Rows are points. Each copy is the shape, with its points in the same order, stretched, turned, moved and blurred by noise. Is it also mirrored, or only turned?

Shape (7 x 2):
[[ 0.29  0.42]
 [-0.14 -0.02]
 [ 0.11  0.30]
 [ 0.28  0.04]
 [-0.64 -0.19]
 [-0.50 -0.22]
 [ 0.27  0.11]]
Copy 1:
[[ 0.32  0.34]
 [-0.02 -0.17]
 [ 0.17  0.25]
 [ 0.37  0.02]
 [-0.42 -0.43]
 [-0.31 -0.42]
 [ 0.32  0.02]]
Copy 1 is: only turned
Copy 2, 7 rows:
[[ 0.52  0.37]
 [ 0.12 -0.17]
 [ 0.38  0.16]
 [ 0.04  0.22]
 [ 0.13 -0.75]
 [ 0.01 -0.67]
 [ 0.17  0.28]]
Copy 2 is: mirrored
Copy 3:
[[ 0.34  0.46]
 [-0.15  0.13]
 [ 0.18  0.34]
 [ 0.28  0.06]
 [-0.65  0.03]
 [-0.50 -0.04]
 [ 0.28  0.15]]
Copy 3 is: only turned
Copy 4 (7 x 2):
[[ 0.23  0.46]
 [-0.29  0.08]
 [ 0.04  0.36]
 [ 0.13  0.07]
 [-0.84  0.02]
 [-0.71 -0.03]
 [ 0.15  0.12]]
Copy 4 is: only turned

Shape (7 x 2):
[[-0.10  0.41]
 [ 0.42 -0.22]
 [-0.08  0.04]
 [ 0.71 -0.10]
 [-0.34  0.21]
 [ 0.15  0.52]
 [-0.03  0.31]]
Copy 1, 7 rows:
[[-0.20  0.53]
 [ 0.33 -0.14]
 [-0.21  0.16]
 [ 0.61 -0.14]
 [-0.45  0.33]
 [ 0.09  0.59]
 [-0.05  0.50]]
Copy 1 is: only turned
Copy 2 (7 x 2):
[[ 0.25 -0.28]
 [ 0.06  0.52]
 [-0.09 -0.02]
 [ 0.34  0.60]
 [-0.11 -0.31]
 [ 0.48 -0.14]
 [ 0.16 -0.17]]
Copy 2 is: mirrored
Copy 3, 7 rows:
[[-0.21  0.23]
 [ 0.51 -0.10]
 [-0.03 -0.08]
 [ 0.70  0.15]
 [-0.32 -0.06]
 [-0.03  0.43]
 [-0.11  0.17]]
Copy 3 is: only turned
Copy 4, 7 rows:
[[-0.08  0.36]
 [ 0.61 -0.13]
 [ 0.08  0.01]
 [ 0.86  0.03]
 [-0.21  0.08]
 [ 0.14  0.47]
 [ 0.02  0.25]]
Copy 4 is: only turned

Shape:
[[-0.03  0.31  0.68]
 [ 0.11  0.18 -0.26]
 [-0.07 -0.39  0.26]
 [ 0.16  0.15 -0.23]
 [ 0.33 -0.07  0.03]
 [ 0.49  0.12  0.06]
 [-0.53  0.13  0.48]
 [-0.10  0.13  0.24]
 [-0.23 -0.58  0.72]]
Copy 1:
[[-0.16  0.63 -0.05]
 [-0.03 -0.31 -0.19]
 [-0.45  0.05  0.44]
 [ 0.06 -0.35 -0.10]
 [ 0.10 -0.11  0.29]
 [ 0.21 -0.11  0.18]
 [-0.63  0.41 -0.27]
 [-0.29  0.15  0.00]
 [-0.75  0.41  0.61]]
Copy 1 is: only turned
Copy 2:
[[ 0.06  0.26  0.85]
 [-0.05  0.15 -0.26]
 [-0.34 -0.42  0.28]
 [ 0.01  0.09 -0.24]
 [ 0.11 -0.25 -0.02]
 [ 0.33 -0.16  0.03]
 [-0.51  0.35  0.68]
 [-0.16  0.15  0.33]
 [-0.46 -0.58  0.80]]
Copy 2 is: only turned
Copy 3, 9 rows:
[[ 0.46 -0.10 -0.08]
 [-0.09  0.38  0.26]
 [-0.22 -0.30  0.09]
 [-0.10  0.34  0.30]
 [-0.06  0.05  0.42]
 [ 0.12  0.15  0.52]
 [ 0.14 -0.09 -0.44]
 [ 0.08  0.05 -0.01]
 [-0.12 -0.69 -0.11]]
Copy 3 is: mirrored
Copy 4, 9 rows:
[[-0.46  0.46  0.30]
 [-0.15 -0.21 -0.38]
 [ 0.19  0.13  0.28]
 [-0.15 -0.21 -0.30]
 [-0.06 -0.26  0.10]
 [-0.27 -0.33  0.03]
 [-0.16  0.76 -0.02]
 [-0.20  0.21 -0.04]
 [ 0.26  0.41  0.65]]
Copy 4 is: mirrored

Shape, 8 rows:
[[ 0.57  0.35 -0.16]
 [ 0.02  0.19  0.15]
 [ 0.37 -0.46  0.64]
 [-0.21 -0.21 -0.25]
 [ 0.10  0.08  0.02]
 [-0.52 -0.11 -0.32]
 [-0.32  0.00  0.31]
 [-0.69 -0.19 -0.18]]
Copy 1, 8 rows:
[[ 0.40  0.65 -0.18]
 [ 0.06  0.19  0.11]
 [ 0.55  0.12  0.72]
 [ 0.14 -0.33 -0.07]
 [ 0.17  0.23  0.07]
 [-0.03 -0.52 -0.12]
 [-0.13 -0.13  0.33]
 [-0.19 -0.61 -0.03]]
Copy 1 is: only turned
Copy 2, 8 rows:
[[ 0.40  0.49 -0.38]
 [ 0.05  0.07 -0.09]
 [-0.37 -0.29 -0.70]
 [ 0.37 -0.37 -0.04]
 [ 0.17  0.02 -0.15]
 [ 0.40 -0.44  0.20]
 [-0.13 -0.26  0.09]
 [ 0.27 -0.62  0.29]]
Copy 2 is: mirrored
Copy 3 (8 x 3):
[[ 0.60  0.05 -0.57]
 [ 0.14  0.29 -0.24]
 [-0.55 -0.19 -0.66]
 [ 0.15 -0.09  0.18]
 [ 0.17  0.12 -0.25]
 [ 0.18  0.10  0.42]
 [-0.17  0.36 -0.01]
 [ 0.00  0.16  0.53]]
Copy 3 is: mirrored
